Each point is reached from the start by the listed moves, each made once or not at all, plus a little noise. Is the number of moves made odd or even? Then give how often each move was made.
In the rows, 128 means zero.

Moves:
(1): [158 125]
(2): [132 180]
Start: [110 129]
Points:
[110 133] -> even (0, 0)
[115 183] -> odd (0, 1)

Moves:
(1): [173 123 135 118 128 131 126 119 126]
(2): [130 158 132 126 125 128 127 131 129]
(3): [118 122 180 120 129 130 125 134 133]
(4): [139 131 136 171 128 126 132 134 132]
(5): [129 130 127 128 159 117 131 129 123]
(6): [128 131 122 133 144 172 121 126 125]
(7): [129 131 133 124 125 133 172 126 121]
(8): [138 126 124 121 128 131 131 170 131]
(9): [133 130 124 128 133 132 132 125 167]
Start: [144 148 125 124 105 135 129 134 117]
Points:
[206 142 179 147 129 190 127 174 164] -> even (1, 0, 1, 1, 0, 1, 0, 1, 1)
[197 145 189 143 142 139 181 133 152] -> even (1, 0, 1, 1, 1, 0, 1, 0, 1)
[212 180 142 155 143 131 138 133 154] -> odd (1, 1, 0, 1, 1, 0, 0, 0, 1)
[202 140 189 134 102 145 173 179 118] -> odd (1, 0, 1, 1, 0, 0, 1, 1, 0)
[163 150 178 153 121 190 173 183 158] -> even (0, 0, 1, 1, 0, 1, 1, 1, 1)
[203 183 149 152 131 128 172 130 103] -> odd (1, 1, 0, 1, 1, 0, 1, 0, 0)
[190 141 197 142 104 145 172 136 115] -> even (1, 0, 1, 1, 0, 0, 1, 0, 0)

Moves:
(1): [176 132 128 132 126 129 127 127 130 134 129 130 128 121 129 130 121 131
 129 130 131 129 128 127]
(2): [129 174 130 126 133 125 135 130 125 125 129 130 128 120 131 127 127 127
 135 133 132 130 130 128]
(3): [129 129 174 129 124 125 126 126 129 130 126 126 125 132 131 131 126 121
 131 129 125 128 123 130]
(4): [122 127 123 169 125 119 139 126 132 125 128 133 132 125 138 126 122 122
 129 132 128 123 130 128]
(5): [132 121 136 129 190 118 125 134 139 137 126 132 122 133 118 114 129 121
 127 124 135 109 133 118]
(6): [128 130 127 135 128 175 134 128 127 131 127 125 135 135 131 124 124 131
 133 126 126 123 123 133]
(7): [125 119 138 122 130 124 178 129 135 127 129 125 127 120 132 129 127 125
 131 123 130 125 119 131]
(8): [122 127 129 129 121 131 128 191 126 140 134 124 125 132 126 139 127 126
 123 123 136 126 130 118]
(9): [123 125 133 126 123 132 120 127 177 121 114 127 127 123 136 126 127 129
 123 126 128 133 129 130]
(10): [123 130 130 129 125 131 127 120 135 192 127 133 130 128 128 126 135 119
 126 132 135 132 127 142]
(11): [127 127 127 131 125 130 125 123 144 126 175 128 112 136 138 125 125 130
 122 128 128 132 124 120]
(12): [125 127 133 120 128 133 127 129 125 124 129 162 136 130 125 130 125 130
 128 133 124 132 129 124]
(13): [130 123 131 122 129 128 130 129 128 122 135 122 164 128 131 124 126 126
 122 130 134 129 130 127]
(14): [136 140 121 129 121 123 135 126 133 123 113 129 130 182 127 118 128 125
 125 121 129 127 129 133]
(15): [126 126 127 120 138 127 126 127 124 128 116 127 120 134 186 132 138 131
 128 123 123 130 136 125]
(16): [122 129 125 128 135 130 118 121 128 128 129 130 130 140 126 183 123 125
 123 118 136 126 127 131]
(17): [132 125 129 134 129 134 127 131 129 123 126 128 126 128 124 132 163 126
 123 130 134 130 130 131]
(18): [126 130 130 140 132 123 133 130 127 129 126 126 130 133 126 128 133 170
 125 127 125 113 130 135]
(19): [126 127 129 131 123 124 126 133 127 132 130 125 143 131 128 134 142 132
 170 120 121 122 125 124]
(20): [126 124 123 121 127 125 127 136 131 127 130 127 124 131 125 132 131 127
 136 168 125 123 127 135]
(21): [133 123 128 136 120 124 116 122 124 124 127 130 123 129 133 121 124 137
 135 132 188 121 117 129]
(22): [127 124 128 135 141 135 131 132 131 132 126 116 127 135 122 129 118 142
 133 131 127 184 133 135]
(23): [122 127 130 124 118 132 128 125 127 129 135 126 123 128 130 129 123 131
 134 124 131 123 167 133]
(24): [130 127 127 126 136 121 122 135 128 124 131 133 129 127 138 127 131 119
 134 123 126 126 122 177]
Start: [102 116 142 142 119 112 129 160 142 119 114 130 121 155 127 152 101 130
 145 134 148 129  93 135]
Points:
[ 88 156 187 217 124 153 119 217 196 179 101 125 125 178 153 209 112 161
 156 132 228 157  82 215] -> odd (0, 1, 1, 1, 0, 1, 0, 1, 1, 1, 0, 0, 0, 0, 0, 1, 1, 1, 0, 0, 1, 1, 0, 1)
[ 87 110 187 163 109  92 171 160 184 163 160 171 165 228 165 200 107  96
 191 155 151 122  68 202] -> even (0, 0, 1, 1, 0, 0, 1, 0, 0, 1, 1, 1, 1, 1, 0, 1, 0, 0, 1, 1, 0, 0, 0, 1)
[131 163 140 160 121 106 141 157 146 176 100 178 124 139 190 162 100 120
 160 187 146 132 103 148] -> odd (1, 1, 0, 1, 0, 0, 0, 0, 0, 1, 0, 1, 0, 0, 1, 0, 0, 0, 0, 1, 0, 0, 0, 0)
[127 144 151 176 146 101 115 157 218 178 156 174 114 153 148 136  98 127
 201 183 214 107 123 134] -> even (1, 1, 0, 1, 1, 0, 0, 0, 1, 1, 1, 1, 0, 0, 0, 0, 0, 0, 1, 1, 1, 0, 1, 0)
[ 92 167 179 170 128  75 133 170 147 104  97 172 139 231 196 212 115 145
 201 153 132 104  94 195] -> odd (0, 1, 1, 1, 0, 0, 0, 0, 0, 0, 0, 1, 0, 1, 1, 1, 0, 1, 1, 1, 0, 0, 0, 1)
[ 89 131 204 172 192 137 178 178 230 113 145 120  99 173 211 154 137 119
 212 151 151 146 124 192] -> odd (0, 1, 1, 1, 1, 1, 1, 0, 1, 0, 1, 0, 0, 0, 1, 0, 1, 0, 1, 1, 0, 1, 1, 1)
[142 107 192 176 101  97 162 210 159 183 104 170 173 223 211 218 138 105
 182 112 220 114  73 198] -> odd (1, 0, 1, 1, 0, 0, 1, 1, 0, 1, 0, 1, 1, 1, 1, 1, 1, 0, 1, 0, 1, 0, 0, 1)
[134 139 200 183 176 139 196 229 189 212 174 114 153 170 146 151  91 117
 201 171 171 155  80 139] -> even (1, 1, 1, 1, 1, 1, 1, 1, 0, 1, 1, 0, 1, 0, 0, 0, 0, 0, 1, 1, 0, 1, 0, 0)
[ 96 101 143 160 118 154 170 233 152 116 122 108 153 241 137 202 113 175
 156 147 228 145 116 216] -> odd (0, 0, 0, 0, 0, 1, 1, 1, 0, 0, 0, 0, 1, 1, 0, 1, 1, 1, 0, 1, 1, 1, 1, 1)
[140 158 210 160 184 105 179 215 187 192 153 118 133 229 131 194  83 151
 135 120 180 151  92 148] -> odd (1, 1, 1, 0, 1, 0, 1, 1, 0, 1, 1, 0, 1, 1, 0, 1, 0, 1, 0, 0, 0, 1, 0, 0)
[153  99 203 141 164 140 155 161 215 112  99 159 155 226 138 175  76 119
 150 161 222  99  68 149] -> even (1, 0, 1, 0, 1, 1, 1, 0, 1, 0, 0, 1, 1, 1, 0, 1, 0, 0, 0, 1, 1, 0, 0, 0)
